Each wall is flat, endless, passes through zero and stands at right angles to its row. A trip goes straight from one point to another. List the walls that it crosses, first one first.

Walls:
(1): -31  -5  -10
(2): -23  -20  -29
(3): 73  29  17
(4): 32  19  -34
Trips:
1  -7  30 to 3  20  -37 => 4, 2, 1
-26  -5  -25 to 5  12  0 => 4, 3, 2, 1
47  14  -13 to 10  -3  27 => 4
-21  -4  -25 to -66  23  63 => 4, 2
-25  -95  48 to -50  -13  -32 => none
48  27  -40 to 26  32  25 => none
11  47  13 to 40  -39  0 => none
19  22  -54 to 10  -34  33 => 2, 4

Walls:
(1): 5  7  -10  11  49  27  -3  -22
(2): -26  39  -21  16  -25  -54  33  -95
(3): -5  26  -54  -32  44  -26  53  23
(4): -22  23  47  -69  -13  -1  -39  7
(5): -23  -56  2  10  6  54  15  16
(6): 44  -18  31  15  25  51  -42  -8
(7): -35  28  48  -47  -32  -1  -14  -57
(8): 16  44  35  10  -30  -59  -1  -25
(9): -63  -38  9  6  19  -60  38  74
Trips:
6  -79  -32  -52  -28  -10  -61  17 to -7  8  71  -40  53  -18  -36  36 => 7, 5, 8, 1
22  5  52  -32  24  11  -14  4 to -14  63  24  -4  -64  -8  -5  -80 => 2, 1, 6
-24  -14  -4  -53  73  -19  -18  32 to -33  18  -9  4  15  38  57  -38 => 7, 2, 4, 9
8  30  9  -48  -6  -29  46  18 to -4  -12  -51  -10  -7  -57  79  -11 => 4, 7
-22  -62  15  -32  -10  -14  -44  35 to 14  -1  -23  -9  -63  -15  -20  -9 => 6, 8, 5, 9, 2

Walls:
(1): 24  -2  -32  -17  8  -6  24  -15  15  -45  -7  16
(2): -8  -40  9  -48  -10  -29  -11  -35  2  -5  -26  19
(3): -20  28  29  54  7  2  -21  3  0  -18  -53  26
(4): 6  1  40  -23  -2  -12  6  -8  8  -16  7  -17
(5): -35  15  -44  47  17  -95  -30  -17  -13  -13  20  5
(6): 4  -13  27  -12  22  -33  17  68  -2  27  44  14
Trips:
-21  10  15  24  -19  -37  -16  -22  4  -3  39  18 to -15  -9  9  -6  -13  -8  28  8  14  -18  -17  45 => 1, 5
7  22  61  40  -51  10  11  -28  12  13  -1  -15 to 2  42  16  13  12  -27  10  -3  4  -24  -24  -19 => 5, 1
-28  -11  35  -21  32  30  -32  6  20  15  21  35 to -23  31  -43  -68  -44  6  -7  31  -4  45  -46  34 => 4, 3, 6

Walls:
(1): 7  -2  21  -15  8  8  -2  -21  22  -3  -3  14  12  -24  -43  -38  -14  -2  -36  15
(2): -29  24  11  9  43  -63  -30  8  -17  -7  14  -31  3  -36  -45  50  -66  17  -11  50
(3): 17  30  -16  -27  -51  -8  5  -34  52  -13  30  -2  -3  -14  15  2  -61  16  -13  -24
(4): 9  -2  23  -23  -51  -7  -9  -27  41  8  -7  -52  18  -41  8  2  -20  8  9  -13
(5): -13  -12  8  2  -27  3  9  -14  -6  55  -30  25  20  -1  -11  -18  -7  -42  -21  5
(6): 20  -18  -45  -2  6  58  32  13  45  32  38  -29  -36  9  28  -5  51  18  23  18
(7): 32  9  -17  -51  20  -36  -21  18  2  1  0  17  41  -11  33  53  -4  37  -26  58
(8): 13  -26  33  1  38  -14  3  44  -55  26  -4  11  8  -20  -1  11  26  -12  -19  67
(9): -22  45  2  -1  19  -27  -33  -8  -46  27  47  52  -41  -38  -5  2  -10  0  5  -27
(10): -43  8  -6  0  37  21  -9  -4  -23  -40  -14  -35  12  14  -17  -32  72  11  23  31
(11): -45  9  -27  -37  -13  -15  -3  10  9  5  21  21  -28  40  24  -29  23  7  -4  19
(12): -1  10  12  -51  7  -13  14  -11  26  -11  10  7  31  -5  64  4  41  47  22  13
Trips:
-39  -7  -22  7  14  -1  35  28  -5  18  6  -23  35  5  23  14  -14  -1  36  -24 to -6  24  1  27  -5  11  5  69  -8  -73  -55  -14  7  65  17  -41  -25  -36  0  -28 => 2, 12, 6
5  31  16  64  -23  0  25  -12  34  -3  -11  -9  6  37  11  -9  38  19  -2  -33 to -12  12  8  -18  2  -39  55  -5  7  -52  8  -8  12  -7  43  -13  -22  15  28  -34 => 11, 6, 10
26  14  -77  -46  -38  -6  39  53  -16  -32  14  46  -4  9  11  -2  -2  85  61  -17 to -20  -24  -71  -2  5  -13  -32  19  -1  -29  22  0  3  54  18  34  12  37  -22  25 => 10, 9, 2, 3

Walls:
(1): -10  -4  0  -31  5  8  26  19  12  -31  -54  24  -11  -33  16  -43  24  3  26  -14  2  -51  22  62  12  -22  50  -55  -28  -32  29  6  -25  -17  -1  8  -11  -20  1  -8  -30  37  -21  -6  -3  -4  -20  -16
(2): -25  4  6  -25  28  10  17  3  -2  43  36  43  5  -8  -8  -14  18  25  19  -11  -23  41  9  27  34  -8  -10  22  -20  -6  25  0  -19  14  9  -3  -25  -32  30  -14  60  40  6  24  -2  -30  -40  -36
(3): -24  -16  -49  -60  14  -39  -22  -1  7  -24  -13  6  -44  65  4  44  -11  32  -4  50  12  -1  25  -3  -1  -31  31  -44  12  7  5  -28  10  46  19  -36  7  -17  -30  -27  -24  -22  3  12  21  34  58  -21
(4): -19  -2  -24  -23  -8  17  -12  33  21  13  -4  -48  -18  -6  -18  -52  -12  37  -30  42  -14  26  39  -35  -42  14  19  18  14  -22  17  -19  52  -14  10  53  0  -23  -4  20  -12  12  30  -25  9  25  -21  -95
(5): -70  34  5  -11  -26  -13  -32  -31  -2  -5  25  26  20  -10  28  19  1  -47  20  26  -17  12  21  -5  1  -1  -17  -7  18  -61  -19  -5  13  6  18  -14  27  -30  15  5  -4  -4  -17  51  -21  -4  33  6
(6): -20  39  -18  -32  38  34  -14  -29  -20  -12  1  37  -20  11  -3  24  56  34  -7  -52  -5  12  -19  -14  -43  7  -15  -53  -50  9  10  48  12  -21  -3  20  -17  -6  39  -18  7  -24  -36  0  -6  -3  -3  47
(7): 42  22  -18  1  -34  21  31  51  -20  16  -32  18  22  40  14  4  -24  41  8  -13  36  -21  11  28  8  -4  36  24  15  -9  -30  -11  29  -7  -23  27  -44  21  1  -4  10  35  7  38  13  -38  -18  -5
Trips:
42  25  51  17  -21  17  7  20  -12  58  -42  -1  -21  24  19  -76  -23  -23  5  -21  26  12  -30  -23  -20  30  -28  36  -38  12  44  -15  -20  73  5  -11  -31  -7  -28  -34  0  26  -22  2  -20  25  47  -22 to -31  -38  41  3  -18  36  14  9  8  9  7  3  -34  3  -22  -28  -6  -7  54  1  20  33  -28  -1  -30  13  5  17  1  -20  -73  -5  29  14  40  46  16  -24  23  33  -18  -18  7  6  -5  -1  -24  -5 => 5
-4  -7  15  -6  48  -11  -9  -3  8  47  40  28  5  -30  -17  -13  -16  30  -15  59  14  30  -5  -14  -63  27  -4  -20  -16  13  -10  -38  31  -13  -51  24  14  -1  33  1  7  -5  -7  0  44  -5  -9  -1 to 0  6  9  -45  37  -71  36  38  -39  31  40  -17  -14  28  -38  53  -30  -26  40  15  -1  52  -67  32  -25  -45  -26  -21  -6  4  -3  -13  -39  18  26  20  24  4  14  5  -23  15  -27  4  3  -29  18  7 => 3, 5, 4
42  -21  60  -8  -31  9  -18  8  6  -13  -37  -27  7  33  10  -27  1  17  16  -27  8  -32  17  -47  -9  -1  49  1  -1  -31  32  -38  -9  -4  -9  -22  -37  -94  7  -5  -8  0  -1  -41  -21  -44  18  11 to 20  28  43  19  12  -37  45  48  -3  15  -12  25  22  -31  -33  1  -30  4  0  39  16  2  4  -58  8  -19  30  84  -17  -47  33  -31  -26  6  -31  21  18  17  17  -13  -35  30  13  4  -78  -1  69  18 => 3, 5, 1
